Each point is reached from the start by the listed moves, each made once or not at all, plus a little noise. Is the number of moves made odd or even? Then give how often each move was made.

Moves:
(1): [39 32]
(2): [-33  40]
Start: [ 6 -9]
Points:
[ 9 65] -> even (1, 1)
[-29  33] -> odd (0, 1)

Moves:
(1): [ 63  10  17 -38  17  18  -9  20 -23]
(2): [ -4  39 -16 -33  22  27 -35   9  28]
(3): [-38 -14  64  -8  -1  13 -13   6  18]
(4): [26 26  2 62 -3 -2 23  9 28]
(5): [ 19  -1 -21  22  37  12 -31 -19 -36]
(6): [ 15 -20 -24  22   4  55  15  26   9]
Start: [ -7   3 -48 -18   1  37 -39   6  12]
Points:
[ 38  29 -69  65  35  46 -47  -4   4] -> even (0, 0, 0, 1, 1, 0)
[ 19  -3  35 -62  18  70 -62  32  11] -> even (1, 0, 1, 0, 0, 0)
[-22  54   3   5  17  73 -64  30  85] -> odd (0, 1, 1, 1, 0, 0)
[-28 -31  -7  -6   2 104 -40  38  38] -> even (0, 0, 1, 0, 0, 1)

Moves:
(1): [ 37   8  -8  -2  -2   0 -26  22   3  16  11  -6]
(2): [ 12  28  -9   1  -3   7 -16   7 -17  29   8 -19]
(3): [ -8   0  10  -9  12 -13   1 -13  -2  12 -21   8]
(4): [ -9 -20  20  27   0  -7   2 -20  14   7 -22   2]
(5): [-13  -9   6   2  29   8   6 -29  19  -7 -33  -7]
(6): [ 17  -4  17  -2  -5   8   9 -17 -28   2 -31  15]
(7): [ -2 -31 -13  -4  24 -21  32   2  10   2 -17 -24]
(8): [-10  -1  16  -8   4   8 -15  20   7  13  -5 -29]
(9): [-22 -11  16  -4 -18   3  38 -15  44  -9  -9   5]
(10): [  7 -10  -5 -15 -27   5 -18 -13 -11   4   7   4]
(11): [ 14  16  -3  -2   7 -17  -7  -5  -8 -21  14 -13]
Start: [  9   1  -7  -8  -7  26  -8  29 -14  37 -12 -25]
Points:
[ -3  20   5 -12  23  48 -34  27  -4  73 -43 -82] -> odd (0, 1, 0, 0, 1, 0, 0, 1, 0, 0, 0)
[  30   -8   14   -4   65  -10  -32   14   11   90  -76 -114] -> even (1, 1, 1, 1, 1, 0, 1, 1, 0, 0, 1)
[ -18  -52   58   -9  -14   29   29  -78   23   47 -121    3] -> even (0, 0, 1, 1, 1, 1, 0, 0, 1, 1, 0)
[ 66  10  22  -7   6  15 -58 -39 -43  79 -80 -39] -> even (1, 1, 1, 1, 1, 1, 0, 0, 0, 1, 1)
[ 70  -6  -8 -37 -14  33 -42  49 -50 104 -39 -85] -> even (1, 1, 0, 0, 0, 1, 1, 1, 0, 1, 0)
[  6 -15  41 -10 -48  29   7 -42 -14  83 -80  -9] -> even (0, 1, 1, 1, 0, 1, 0, 0, 1, 1, 0)
[ -3 -40   2 -44   7   6  -9  24 -11  67 -47 -66] -> even (0, 0, 1, 0, 0, 0, 1, 1, 0, 1, 0)
